Every row gives one point. The window is the flat piece filled in between its corners: a triangle in 3 columns, a solid with four corners in 4, and so on. A path goes straight from each point to the next, and from the last back to the first. List the points from which the path goes on through the window.
In the rows, 128 means zero.

Window (4 x 4)
[[145 144 149 153]
 [202 129 100 153]
 [104 136 105 121]
 [ 61  98 143 125]]
Path:
(1): [160 141 106 159]
(2): [165 132 120 125]
(3): [ 88 131 152 110]
(4): [ 61 135 103 166]
(5): [131 143 138 180]
(6): [146 140 148 137]
(7): [149 113 119  87]
(8): [142 129  99 162]
(9): [ 62 142 150 145]
(10): [118 107 148  84]
(11): [155 150 127 116]
(12): [148 144 114 188]
(13): [ 70 147  92 166]
(14): [ 89 132 126  99]
(15): [188 135 119 131]
(16): [175 125 101 179]
Through the window after points: 5, 15

Window (8 x 8)
[[147 122 159 103 141 122 108 148]
 [143  83 147 102  82  75  85 145]
 [ 95 210  87 156 126 206 167  75]
 [140 143 123 222 156 107 109  69]
 [110 123  97 122 149 125  88 134]
 [140 126  87 236 144 157 123 126]
 [106  95 147  91 128 133 143  92]
 [137 134  93  98 148 101 153 146]]
Path:
(1): [146 125 101 110 113 148 124 106]
(2): [169 110 127 129 116 114  99 110]
(3): [ 93  99 149 126 101  76 101 159]
(4): [102 141 128 133 137  93 139 145]
(5): [160 123 113 126 147 131 118 111]
(6): [160 137  81 173 133 163 116  98]
(7): [ 81 146 126 179 141 141 157 130]
(8): [ 83 137 141 110 129 130 146 144]
Through the window after points: 2, 4, 6

Window (9 x 9)
[[135 145 116 193 133 111  93  64 147]
 [211 123 147  98 164 119  96  55  67]
 [104 133 167 147 145 139 116 168 159]
 [ 63 156 133 114 135 117 159 156 142]
 [125 179 140 152 132 146 173 163 150]
 [ 82 154 133 112 125 192 143 149 153]
 [177 153 124 135 181 104 106  63 185]
 [124 122 101 117 113 139 134 170 141]
 [212 165 161  70 114 107  74  72 100]]
Path:
(1): [146 160 125 139 156 120  93  90 120]
(2): [121 157 124 157 144 120  96 115 135]
(3): [146 107 161 170 113 138 153  75 183]
(4): [131 126 163 126 125 107 153  93 141]
(5): [128 193  99  99 167 131  85 143 142]
(6): [ 98 155 127 132 152 152 121 144 134]
(7): [126 121 161 150 115 128 172 134 189]
(8): [137 125 163 137 119 134 128 103 158]
(9): [132 198 129 116 181 131  96 163 104]
(10): [135 155 134 134 162 133  93 132 131]
(11): [168 115 162 132 116 104 154  96 133]
(12): [148 117 153 141 131 139 135  77 170]
(13): [133 184 102 151 150 141  75 163 113]
(14): [ 93 177 104 122 148 162 106 161 103]
(15): [140 115 178 125 102 129 154 128 152]
(16): [143 146 158 147 129 114 131  80 153]
Through the window after points: 2, 4

Window (12 x 12)
[[140  59 137 150 120 165 179 156 135 127 117 167]
 [158  92 124 176 109 132 113  73 119  92 143 130]
 [112 153 128 114 177 159 160 169 107 101 121 183]
 [106 163 128 119 100 114 132 162 129 115 122 118]
 [112 116 174  97 152 117  68 133 131 141 172 187]
 [163  56 135 105 158 149 169 125  74  86 109 113]
 [127 164 100 131 150 172 133 158  87 154  64 126]
 [ 89 185 129 173 121  51 141 111 100 142  50 121]
 [ 86 123 113 150 164 122 215 129 120 171 174 115]
 [141 156 207 172 124 185 151 149 129 146 167 156]
 [ 63 134 144  98  98 120 165 164  85 140 197 179]
 [ 67 156 132 125 109 147 135 122  94  94  57  95]]
Path:
(1): [100 150 133  84 126 134 171  79  97 142 141 158]
(2): [137 184 175  90 141 163 162  97 117 129 135 164]
(3): [116  97 119 184 122 152 136 183 105 141 113 129]
(4): [103 112 135 185 162 106 155 192  86 123 151 135]
(5): [123 129 125  95 150 161 174 115 114 123 118 143]
(6): [106 141 128 119 110 142 163 100 112 171  81 152]
(7): [118 154 123 149 152 126 126 162  95 121  98 125]
(8): [127 122 143 159 132 137 116 154  96 126 114 113]
(9): [128 143 116  86 148 148 191 110 143  97  98 163]
(10): [ 91 149 136 103 120 137 144  73 118 146 136 165]
(11): [123 118 156 146 139 108 116 167 106 121 135 144]
(12): [ 97 103 125 211 174 148 108 172 136 106 139 124]
(13): [138 138 168  74 111 140 149 114 104 141 133 180]
(14): [140 120 119 142 123 127 142  81 122 115 137 157]
(15): [143  89 144 184 112 146 107 121 106  92 134 105]
(16): [108 125 145 147 141 129 117 174 115 122 120 150]
Through the window after points: 2, 4, 6, 10, 12, 14, 16

Window (14 x 14)
[[ 75 120 175 108  73 125  75 159  82 110 131 113 130 114]
 [ 99  82 123  98 131  59 108 146 167  83 132 148 126 154]
 [155 141 134 132 117 136 115  76 130  96 134  90 115 165]
 [108 164  93 131 166 160 100 169 110 151 139 119 157 124]
 [106 170 130 126 106 142  66  96 170 157 112 154 136 131]
 [129 103 107 140  99 182  58  71 131 148 143 112 147 126]
 [118 126  73 152  75 134 148 130  74 176 132 150  88 137]
 [160  71 191  82  80  89 175 110 145 146 183 134 141 183]
 [164  67 183 155 120  89 137 131 154 176 146 122 173 153]
 [131 132 185 108 121 113 123 121 130 180 190 195 100  61]
 [ 90 104  73 117 132 100  80 129 171 140 113  72 111 154]
 [ 72 134 144 119 176 126 127  84 161 151 165 140 171  78]
 [139 109 120 107  67 124 184 141 178 109 124 127 121 135]
 [ 77 151 182 173 118 147 117 198 164 165 190 166 152 112]]
Path:
(1): [128 120 141 111  94  50  60 124 116 120 171 126 161 120]
(2): [ 94  92 151 120 129 147 162 144 167 133 128 144 116 153]
(3): [121  99 144 120 119 168 148 128 127 136 144 149 132 159]
(4): [120 140 156 118  85  91 108 137 136 135 156 130 145 103]
(5): [132 112 124 124  98 101 129 116 143 137 170 129 154 133]
(6): [121  98 161 114 126 128 119 136 153 151 119 125 122 158]
(7): [108 123 177 136 116 155 122 138 140 161 142 140 130 151]
(8): [115 146 122 144  83 107 108 149 138 152 190 131 158  73]
(9): [111 121  84 102  55 107  95 129 149 133 144 123 176 108]
(10): [105  98 178 137 176 119 109 130 140 138 137 126  80 157]
(11): [103  86 148  69 134 171 144 143 119 131 110 146  87 137]
(12): [109 120 146 150 110  99 108 143 155 158 166 135 164 122]
Through the window after points: 1, 5, 9
